Rows are points. To make a cloud, some directions were put in groups of two or more. Within a group, all points are equally far from the middle, so they leave a hole (a ring in 2 directions, a hollow ball in 3). The other directions are filled evenly. Then the cloud was stretched, turned, moved and blurred a little. Count the holes, and give their numbers of directions, smallest first.
In the rows, 128 means zero.

Cloud:
[[161 137]
 [ 50 120]
 [ 99  72]
 [ 49 130]
 [131 178]
 [119 182]
 [131 178]
 [147 166]
 [ 86 180]
 [ 94  72]
 [ 99 183]
 [ 53 148]
 [158 109]
 [139  82]]
Holes: 1 (2)

Cloud, 19 rows:
[[186 113 154]
 [131 108 121]
 [170  66 104]
 [139 154 204]
 [ 87 129  55]
 [115 115 181]
 [148 110  57]
 [202 199 154]
 [102 129 121]
 [ 97 123 124]
 [106 122 204]
 [128 105 202]
 [154  87 100]
 [186 109 168]
 [110 103  78]
 [ 59 159 188]
 [131 189 158]
 [128 125  33]
 [155 208 143]]
Holes: 0

Cloud:
[[190 147  95 199]
 [125 110 201  70]
 [170 226 104 125]
 [125 181  65 113]
 [139 205 151 142]
 [134 128 167 171]
 [164 104  78 137]
 [101  97 107 157]
 [162 221  99 114]
 [ 93 127  59 111]
 [204 133 172 186]
 [114 167 199  94]
 [147 182 192 103]
 [117  98  88  70]
 [162 200 176 141]
 [147 137 145 184]
 [116 148 146 173]
 [ 94 179 180  67]
 [ 71 191 145 100]
 [149 162  70  83]
 [110  96  78 130]
 [139 176 182 147]
 [141 157 103 182]
 [127 183  71 139]
 [128 184 152  57]
 [147 161 205 115]
 [203 124 107  86]
 [177 126 123 194]
 [ 78 156 191 121]
 [168 174 158 185]
 [189 119 119 192]
 [146 116  70 102]]
Holes: 1 (3)

Cloud:
[[130 115 151 200  93 143]
 [117 166 149 140 184 169]
 [100 202 114  61 153  72]
 [132 212 158 156 193  85]
 [ 50 160 187 111 103 126]
 [104  72 153 103 186 124]
 [178 116 157 174 184 124]
 [141 143 172  77 185 117]
 [133 203 129 155  96 140]
 [ 90  91 162 183 183 103]
 [127 191 163 109  77 127]
 [158 116 193 129 109  73]
 [108  73 156 136 177  54]
 [ 88 165 112 121 207 127]
 [171  94 166 114  74 123]
 [ 81 152 100 133 130 184]
 [172 132 169 181 142 136]
 [120  90 181 135 121  41]
 [ 99 193 156 189 175  54]
 [129 161 123 209 189  59]
 [129 177 199 167 157  91]
 [ 88 235 128 153 124 101]
 [ 94 126 133 128 218  99]
 [140 150  95 174 108  41]
 [ 73 210 105  99  97 148]
 [169 151 119 134  80 151]
 [ 98 138  82 105 195 107]
 [137 175  72 129 192  66]
 [ 95 110  84 161 112 167]
 [ 99 157 130 138 121 195]
 [ 93 131 207  86 130 142]
 [121 161 124  49 174 107]
 [122 138  49 112  88 112]
 [ 59 173 100 174 136  74]
 [ 89 186 194 135 158 138]
 [ 93  81 201  98 136 138]
 [105 170  61 162 168 117]
 [132 139 120  55 172  83]
 [ 72 122 147 136 188  53]
 [ 80 150  74 119 182  80]
 [104 160  97 129 133  21]
 [ 93 222 131 160 111  74]
 [ 71 158 100  81  61 149]
 [ 91 197 168  61 115 130]
 [106 200 145 131 174  28]
 [164 190  87 120 161  65]
 [ 92  86  90 109 172 107]
 [ 46 171  99  99 155  95]
 [ 96  93 182 185  98 105]]
Holes: 1 (6)
